Each row of a before or after table is a point. The points were changed in one or more steps. Then noise was added and the rows were shuffled. The steps act on how far a point lies along the listed directions, d1 being the first. Name the steps. A step turns or swaps two directions, mirrors them in a line or flattens them onto one, adds a multiple of one to another, or multiplies one. Angles are multiples of 10 degrees, from the lower direction toward the higher: turns from -170 to 170, lines from 10 to 170 but not 90. Use the fewest steps. Two steps may share a direction if one is a turn and the other turns, adds or multiplies; they go together, in the order done. Otherwise the lowest direction goes first.
In the rows, zero is written as 128.

Directions:
(1): [137 141  83]
(2): [149  86 120]
(3): [ 87 109 114]
Before:
[[ 93 145 155]
 [101 150 139]
 [134 169  74]
 [ 87 128 144]
 [117 133  73]
 [125 118 122]
 [113 124  76]
 [ 91 152 149]]
After, 8 rows:
[[ 94 154 150]
 [126 119 123]
 [132 168  73]
 [121 127  79]
 [ 93 131 147]
 [104 151 140]
 [124 136  75]
 [ 95 147 156]]
Steps: multiply d3 by 0.7

Directions:
(1): [140 141 112 124 132  96 194 136]
(2): [136 159 160  96 153 148 139  86]
(3): [ 78 160 114 107  88 142 135 131]
(4): [126 167 157 168 141 147 134 166]
(5): [ 93 100 156  95 157 118 135 162]
Before, 9 rows:
[[108 179 155 129 145 161 129 113]
 [ 89 124 160 128 138 158 117 141]
 [135 112 122 157 138  96 154 145]
 [139  76 148  65 155 128 101 102]
 [ 96 142 172  94 105 139 125 127]
 [154 120 126 148 125 136  96 131]
 [ 81 200  94  99  66 169 135  84]
 [115 109 156  88 166 147 117 129]
 [144 122 152 144 155 155 120 154]]
After, 9 rows:
[[105 104 114 126 124  92 156 142]
 [ 91 156 137  94 122 168 124 123]
 [135 167 149 134  84 148 127 101]
 [211 158 103 170 127 151 110  51]
 [ 89 126 152  70 113 164  83 113]
 [105 162 138 153 116 161 138 130]
 [129 117 147 137 145 133 111 160]
 [139 179 147 146 155 148 149 106]
 [114 143 145 122 143 150 149 166]]
Steps: turn d1 and d4 by -40 degrees; turn d3 and d5 by -90 degrees

Directions:
(1): [ 82 145 140 100 169 138 110 158  84 128 122]
(2): [118 168  73 124 118  99 134  95 102 155 119]
Before:
[[135 117 145 136 143 136 129 126 130 130 130]
 [ 98 163 118  99 125 125 131 127  94 137 131]
 [ 75 190  97 116 148 119 114 127  55 168 127]
 [ 92 195  85 121 143 103 136 104  79 151 119]
 [ 94 153 114 107 153 127 110 154  93 128 108]
 [ 70 193  87  77 162 116 127 136  59 152 104]
 [114 136 104 147 122 111 134 131 130 138 118]
 [112 118 133 119 138 156 123 147 129 125 134]
 [148 128 119 147 118 140 140 123 158 110 142]
 [107 179  45 120 116  83 132  72  95 169 114]
 [104 150 126 110 163 115 111 135  97 137 136]
 [155 134  69 148  75 104 142  71 149 153 120]]
After, 12 rows:
[[142 116 141 144 135 131 133 121 134 131 131]
 [118 160  56 125 102 100 133  81 108 163 109]
 [107 132 151 111 169 127 108 147 107 127 140]
 [ 69 179 123 110 171 128 123 139  69 135 120]
 [125 112 137 126 128 153 126 143 142 124 138]
 [ 64 162 143  71 188 145 114 178  69 127 109]
 [146 141 103 145 114 130 141 113 151 118 139]
 [ 65 162 146 109 170 147 100 167  59 149 130]
 [ 70 180  74  95 158 101 115 112  63 162 113]
 [ 98 130 141 108 156 143 107 172 108 115 114]
 [ 95 150 143  95 138 137 122 145  97 127 134]
 [107 138 105 139 131 114 130 136 121 138 117]]
Steps: turn d1 and d2 by -40 degrees

Directions:
(1): [101 117 155 167 110 116 152 118  75 115 157  98 117  89]
(2): [131 144  71 180 162 113 139 105 137 148 114 101 156 118]
(3): [146 170 165 109 162 133  82 111 126 120 119  79 123 106]
Before (10 x 14):
[[112 104 118 144 118 127 155 126 121 135 125 145 130 124]
 [134 117 161 124 110 132 128 139  99 140 138 120 111 104]
 [ 95  97  81 154 122 123 160 130 139 163 115 160 136 118]
 [108 118 141 133  97 133 166 154 113 133 150 141 104 145]
 [124 149 206 115 117 146  97 133  87  90 153 103  97  92]
 [125 132 217  74 100 129  97 128  74 104 159 138  82 109]
 [131 133  78 119 133 129 131 133 168 129  96 173 143 158]
 [103  98 165 119  90 134 137 158 110 115 155 141  87 113]
 [109 103  75 129 102 123 143 145 152 146 129 171 152 179]
 [115 107 230  99  92 128 143 140  75  87 150 123  88  84]]
After:
[[135 131 124  82 121 141 112 141 162 113  99 177 124 160]
 [111 105 145 124 109 135 145 133 120 126 127 148 117 130]
 [ 99  98  91 180 112 117 167 139 120 139 144 130 119 109]
 [106 120 118 153 106 127 174 144 118 141 151 138 116 147]
 [107 108  85 217 138  94 198 104  97 132 125 103 153  80]
 [118 133  55 211 152  90 162  88  97 154 134 115 154 107]
 [113 103 127  85  82 138 125 155 144 131 137 180 129 182]
 [133 117 115 158 124 123 148 127 108 155 131 114 128 103]
 [ 96  96 159  88  98 143 129 152 127 134 129 172 104 120]
 [117 151  89 214 151 117 145 105 105 130 131  88 145  85]]
Steps: mirror d2 and d3 in the line at 70 degrees

Directions:
(1): [110 142  97  64 130 165 123 119 109 137 125 147 152 115 139 112 169 155
 133 189]
(2): [106 125  87 142  91 155 115 130 138  61 164  87 101 123 100  99 121 147
 128 131]
(3): [112  83 103  95 148  74  95 131 139 129 106 128 122 187  88 127 131 152
 115 128]
Before:
[[109 128  92  82 109 158 125 125 112 111 147 128 134 109 141 116 137 133
  131 154]
 [143 126 151  95 160  88 108 125 114 210  77 177 157 144 159 165 119  94
  129 111]
 [130 170 141 115 136 161 157 128  96 176 134 171 160  78 171 152 151  99
  133 168]
 [136 168 138 147 112 166 156 121 120 116 149 128 115  92 144 122 116 126
  134 138]
 [128 109 115 108 144  90 117 132 131 123 112 140 126 167 102 128 125 156
  116 126]
 [124 154 120 132 122 152 121 120 130  93 127 127 103 124 134 112 118 137
  131 129]
 [175 174 208 108 185 123 184 117 112 241  75 196 189 124 215 175 157  57
  151 130]
 [111 109 116 133 105  88 100 118 142 106 125 125  92 157  98 107 130 145
  125 136]
 [123  93 113  99 135  85 124 126 131 153 127 141 144 172 107 137 116 154
  118 118]
 [138 153 136 139 121 128 154 116 126 120 116 126 123 125 123 108 128 105
  145 108]
 [132 123 125 113 152 128 125 137 144 127 143 130 126 139 121 112 121 166
  124 139]
 [140 129 126 122 137 153 143 129 122 131 126 136 134  82 145 130 140  83
  146 123]
 [104  36  59  81 145  35  70 141 160 128  98 112 111 238  41 113 139 175
  121 112]
 [128 100 127 116 148 109 108 146 138 138 124 134 130 132 122 116 118 120
  126 116]]
After (14 x 20):
[[132  99 131  89 161  62  89 129 123 195  76 162 146 172 132 158 114 108
  119 108]
 [137 125 121  99 148 142 137 126 117 143 115 148 140  92 142 133 147  92
  144 136]
 [123  89 112 128 120  82 127 131 140 127 140 123 128 169  98 134  97 150
  116 101]
 [117  50  74 170 101  56  86 150 178  69 141  66  73 210  37 107  97 149
  126  61]
 [153 128 167  51 207  75 143 115 118 245  49 201 188 188 176 169 172  91
  140 151]
 [127 158 124 131 122 157 126 119 127 100 124 134 106 120 143 115 122 135
  132 133]
 [129 112 118 135 130  95 120 135 138 102 127 121 115 161  95 125 109 151
  117 108]
 [140 159 138 130 126 131 156 115 120 129 111 133 129 125 129 110 134 106
  146 117]
 [135 123 125 126 147 129 125 138 147 118 148 125 119 140 118 110 116 164
  124 132]
 [108 122  85  81 109 148 121 125 116 107 148 124 131 117 134 112 136 138
  132 152]
 [138 166 138 120 123 166 153 119 113 138 136 146 130  90 151 125 132 129
  136 157]
 [128 100 128 128 141 110 109 149 140 131 129 125 125 131 118 117 112 118
  126 107]
 [116 143 119  72 154 130 130 128  96 182 115 178 162 117 149 148 163 121
  125 184]
 [120 119 125 161  91 103 112 120 145  94 139 115  85 136 107 108 118 132
  126 122]]
Steps: turn d1 and d3 by 30 degrees; turn d2 and d3 by -30 degrees

Directions:
(1): [136 128 122 144  53 108 121 169 144 168 123 122  94 143 102 121 158 140
 116 113 120  91 145 160 187 113 130 166 113 139 175 136]
(2): [111 111 126 182 173 125  98 122 165 119 168 133 108 160 112  93 138 144
 151 103 175 164 129 174 151 103  94 102 129  91 131 119]
Before, 14 rows:
[[127 120 115 154 113 120 117 137 127 157 148 123 109 139 141 121 130 120
  135 124 126 129 134 146 139 114 130 139 130 125 143 144]
 [127 147 144  80 174 158 135  91 110  87 108 131 179  98 155 150  95 115
  140 154 109 145 105  72  75 151 147 115 135 143  80 125]
 [126 139 148  84 174 147 157  90  84 103 110 143 162  93 153 162 109 120
  129 158 109 134  97  65  66 137 142 113 117 137  91 127]
 [136 134 151 109 163 139 149 108 107 115 120 126 149 120 145 135 113 110
  117 138 112 146 131  98  93 142 141 117 130 138 108 118]
 [109 106 131 180 249 140 114  86 160  78 191 144 122 159 115  90 125 136
  160 112 192 196 120 160  98  93  81  60 153  81  97 108]
 [136 122 124 136 101 124 121 142 130 154 113 138 119 138 125 119 148 125
  120 125 134 105 131 146 151 127 130 132 126 127 147 129]
 [ 93 114 141 140 217 142 136 105 144  82 160 137 154 129 140 113 105 116
  148 146 158 188 117 116  91 141 107  86 137 105  72 115]
 [141 137 122 149 115 125 112 135 155 136 125 124 104 137 108 117 140 130
  132 115 142 119 125 136 167 109 125 129 133 128 142 140]
 [106 105 127 174 125 110 104 134 159 126 156 137 117 174 116 109 154 140
  125  97 144 136 126 153 150 105  96 122 128  89 150 119]
 [146 127 136 106  60 121 141 149 112 155 100 124 112 100 132 160 126 135
  109 143  92  93 139 110 148 137 153 173 131 164 160 139]
 [100 120 127 151 208 137 104 120 149 109 150 125 133 143 134 109 134 134
  133 123 171 164 115 162 109 134 100  92 130  98 109 125]
 [140 117 132 132 140 118 131 114 129 143 118 121 141 126 148 132 126 124
  116 129 132 123 126 129 119 142 128 124 137 124 148 128]
 [126 144 123  96  84 126 147 153 104 140 104 123 129 108 136 147 135 103
  115 145  80  97 132 102 130 153 147 150 115 165 135 130]
 [131 116 136 129  93 125 115 163 132 161 124 120 113 142 115 122 143 132
  122 119 131 110 141 132 160 120 125 151 118 134 150 127]]
After (14 x 32):
[[114 102 123 210 173 116  99 131 186 122 195 138  79 182  82  74 161 152
  150  90 192 161 141 206 170  70  76  98 136  85 152 115]
 [126 119 143 103 161 147 128 124 109 122 122 125 151 122 144 136 110 117
  130 139 130 142 124  92  96 140 131 118 133 129 102 121]
 [141 131 144 136  92 117 135 150 132 156 122 120 109 141 114 121 147 126
  108 116 112 114 149 141 161 121 135 152 114 143 159 124]
 [137 140 128 130 167 141 121 104 137 106 124 127 133 122 130 128 116 119
  139 130 142 142 112 105 118 124 129 103 144 125 105 135]
 [102 109 130 183 106 108 114 170 181 145 164 128  91 163  92  89 156 140
  134 113 157 138 146 182 195 108  99 140 111 111 150 125]
 [102 107 132 153 178 127 114 102 141  95 154 141 146 158 138 120 129 128
  131 112 145 160 112 123  99 120  99  96 139  86 113 114]
 [142 129 142  87 112 137 150 119  95 125  98 127 142  85 154 171 102 124
  115 158  92 117 125  78  99 152 158 148 142 161 124 134]
 [125 144 125  90  97 129 151 145 100 133 103 124 137 104 142 150 129 100
  117 149  81 103 129  94 117 158 148 144 119 164 125 129]
 [135 134 135 131  52 110 133 162 125 174 116 133  92 130 101 137 166 147
  114 122 109  79 129 139 182 101 134 173  90 144 178 139]
 [124 120 119 139 151 133 123 115 114 134 146 126 131 128 157 129 112 112
  140 136 126 146 124 124 103 126 134 119 140 122 115 140]
 [103 118 123 168 165 122  95 146 164 134 152 121 108 157 115  99 155 143
  127 110 171 143 126 188 151 120  97 115 120 100 140 130]
 [132 124 130 116 151 139 130 112 113 125 111 141 148 123 147 130 124 115
  126 140 135 127 118 115 104 141 133 107 137 124 111 124]
 [141 117 132 135 131 116 130 119 132 148 118 120 135 128 144 130 130 126
  115 126 132 120 129 134 128 139 128 128 135 124 154 129]
 [137 140 131 131  44 117 110 167 155 162 114 121 105 138  99 125 156 144
  124 116 109  85 139 149 197 113 138 179 106 150 172 137]]
Steps: mirror d1 and d2 in the line at 100 degrees

Directions:
(1): [117 105 121 127  98 142 162 154 103 129 162 140 122 113  85  85 109 135
 165 136 172 131 144 133 119  53  96 102 152 182 112 146 113 176  66 130
 130 145 169 170 148 130  98 106 116 163 115 104 162  91 131 177 119 112
 105 144 147 118 142 168 109 134 136 112]
(2): [119 135  96  82 150 106 134 131 149 120 108 156 161 167 142 107 134 106
 123  91 124 173  59 148 123  72 126 127 116 138 124 186 136  96  98 177
 146 133 139 133 122 107 131  97 140 133 170 157  74 101 126 108 144 124
  83 153 100 163 105 125 141 114  67 110]
(3): [172 133 152 145  94 140 133 123 172  77 131 135 179  80 121 116 101 143
 131 103 114 149 147 154 107 130 162 138 103 134  90  63 135  81 125 137
 130 144 107 109 169 113 145 130 107 150 157 153 141  73  82 140 106 142
 109  62 117 128 117 152  99 148 120  83]
(4): [ 95 129  82 140 129 164  75 156 131 128 159  99 110 144 189 130 106 144
 153 154 143 101 128 178 136 155 122 149 149 194 127 153 156 128 132 133
 192  90 121 144 127 148 117 146 110 169 110 120 130 122 113 104 126 108
 125  77  89 112  68  95 112 125 114 102]
(5): [117 113 132 146 136 124 121 158 109 125 136 150 119 159 131 124  98 156
  59  86 109  86 125 166 112 157 147 119 130 110 142 183  86 109  47 131
 151 165 124 126 107  63 114 151  82  93 102 130  98 133 120 148  99 141
 156  86 140 132 145 147 124 114 167 124]
(6): [121  88 189 114 146 120 144  97 150  71 131 164 132 130 115 117 115  79
 100 140 133 122 135  95 168 123 168 165 181 145 158 105 117 150 103 150
 122 129 130 125 106 115  98 135 138 168 134 130 118 154 148 101 139  85
 141  91  94  59 122 138 105  72  97 150]
Before, 9 rows:
[[124 119 135 142  93 150 127 124 135 119 142 105 128  79 110 129 117 133
  137 144 140 111 182 125 123 128 135 135 141 129 107  62 130 160 145 114
  116 125 143 126 146 148 137 136 132 153 128 121 158 121 115 140 126 137
  139  99 141  99 143 149 102 131 146 125]
 [100 147  76 129 134 144  92 153 117 161 137 100 114 143 164 133 142 145
  147 129 122 109 120 174 118 146 110 127 112 140 114 178 140 117 133 121
  152 117 131 151 147 133 137 147 111 121 116 141 134 118 106 130 115 138
  104 130 128 148 113 116 144 144 136 111]
 [136 132 150 170 106 143 121 150 128 115 143 116 127 114 125 131  90 151
  117 126 127 107 151 146 116 153 150 126 138 108 121 109 123 142 104 105
  137 134 128 134 131 122 133 162 121 128 102 122 134 111 110 139 112 127
  142  90 147 107 137 153 114 116 159 121]
 [141 165 123 119 156 120 123  90 115 190  83  90 107 128 145 177 168 129
  133 149  98 126 124  92 130 193 109 122  73  48 135  90 149 141 238  82
   72  96 111 112 126 166 180 139 156  63 132 117 138 197 160  97 145 164
  151 179 147 159 145  98 158 152 144 156]
 [157 154 140 144  93 111 165 117 113 132 101 123 144  86  85 136 160 135
  177 125 134 162 152 100 106  88  98 115  97  97  91  84 131 138 161 104
   69 129 136 134 164 155 143  96 158 113 150 120 165 100 125 162 140 162
   97 192 168 168 151 157 125 157 153 114]
 [140 163 127 119 152 108  91 103 112 160  96 114 107 146 151 181 173 159
   88 145  95  96 116 111 123 186 146 126 112  48 148 137 127 118 171 106
  106 134  93 100  85 130 154 145 127  63 112 120 112 178 142 118 138 153
  159 163 163 159 146  96 135 137 148 163]
 [154 140 130 170  94 170 118 134 134 109 137 113 141  78 116 124 102 163
  135 133 131 117 178 144 117 145 134 132  99 141  97  81 128  98 134 122
  135 143 123 115 176 145 139 148 104 145 118 121 180 108  86 151  90 153
  141  67 130 126 123 149  98 151 157  88]
 [118 123 112 143 118 153 112 129 135 114 157 131 139 123 141 102 108 131
  150 135 143 128 144 161 124 106 127 132 135 167 113 129 144 113 120 135
  169 125 135 135 155 130 124 130  98 170 113 148 125  91 116 144 122 108
  103  83  89 118 123 136 116 133 113 100]
 [167 141 146 118  95 129 157 107 149 109 111 123 164  90 106 131 148 121
  145 126 122 173 125 124 122  92 126 122 106 122  97  69 145 101 168 121
  117 144 128 121 158 142 163  93 129 128 164 134 143  98 106 145 130 143
   91 137 140 160 136 142 126 163 109 104]]
After:
[[186 132 168 139  82 129 164 121 157  81 114 145 185  83  95 123 116 147
   95  81 100 157 136 154  99 110 158 117  91 103  87  68 115  65 110 125
  124 184 115 107 165  87 164 109  88 108 162 148 132  75  79 169  97 162
  103  80 149 164 153 173 110 165 136  83]
 [153 139 145 164  95 109 158 147 103 118 109 149 145 112  87 129 124 167
  107  76 111 125 150 143  86 116 122 108  94  80  98 132  90 109  75 110
   95 170 129 130 151  86 132 119 106  82 130 128 135  93 108 184 106 177
  121 138 176 173 164 181 116 147 187 101]
 [142 139 141 166  98 152 113 146 148 102 145 107 143 101 138 127  88 147
  145 136 132 124 149 154 118 144 151 136 136 132 107  87 146 133 128 113
  147 117 124 133 147 141 140 156 128 154 118 131 141  92  98 127 117 121
  123  80 129 106 113 145 107 123 134 103]
 [107 159  97 116 170 115  67 121  92 180 106 106  80 180 178 184 171 162
   85 156 103  74 102 128 132 195 133 128 130  68 165 187 128 132 158 108
  134 119 100 114  64 133 141 154 122  64  92 109  98 198 153 106 144 141
  168 167 153 157 128  76 142 124 148 171]
 [148 131 136 138 101 145 136 104 156 100 144 134 165  87 116 100 120 119
  171 138 141 162 154 135 121  86 133 133 119 153  94  73 155 106 153 134
  137 128 131 124 178 147 139 116 118 178 141 157 143  74 111 149 128 114
   87  96  96 120 133 148 114 147 100  97]
 [109 153  84 116 132 137 108 132 121 169 126  96 117 128 147 136 164 126
  175 147 130 133 121 140 127 127  99 125 110 132 111 150 152 133 173 117
  123 105 136 149 154 162 144 131 140 125 129 139 150 124 118 125 132 136
   94 169 134 149 121 112 152 148 123 124]
 [117 151 117 118 179 105 123 111  82 209  82 112  83 176 144 176 160 140
   75 120  88  94 105 106 126 205 108 107  82  24 161 165 112 143 174  86
   83 123 119 117  91 118 163 150 135  23 107 112 103 223 176 107 135 169
  176 186 162 167 167 104 171 131 171 173]
 [140 120 147 141  88 143 139 121 146 103 134 120 150  73  98 121 110 134
  122 120 130 123 177 130 112 120 148 132 127 117  98  55 122 139 128 123
  109 143 139 118 154 127 142 132 126 148 142 134 149 103 103 148 118 145
  131  88 144 107 151 164  98 133 143 114]
 [186 147 144 171  72 173 128 123 169  75 132 120 184  44 107 113  92 162
  147 118 123 148 181 152 105 130 153 137  78 143  68  32 140  65 143 134
  129 150 112 102 206 143 155 139 103 165 151 142 186  67  58 154  83 161
  118  40 120 131 114 164  81 166 137  59]]
Steps: multiply d2 by 0.7; multiply d3 by 2; turn d4 and d5 by -80 degrees
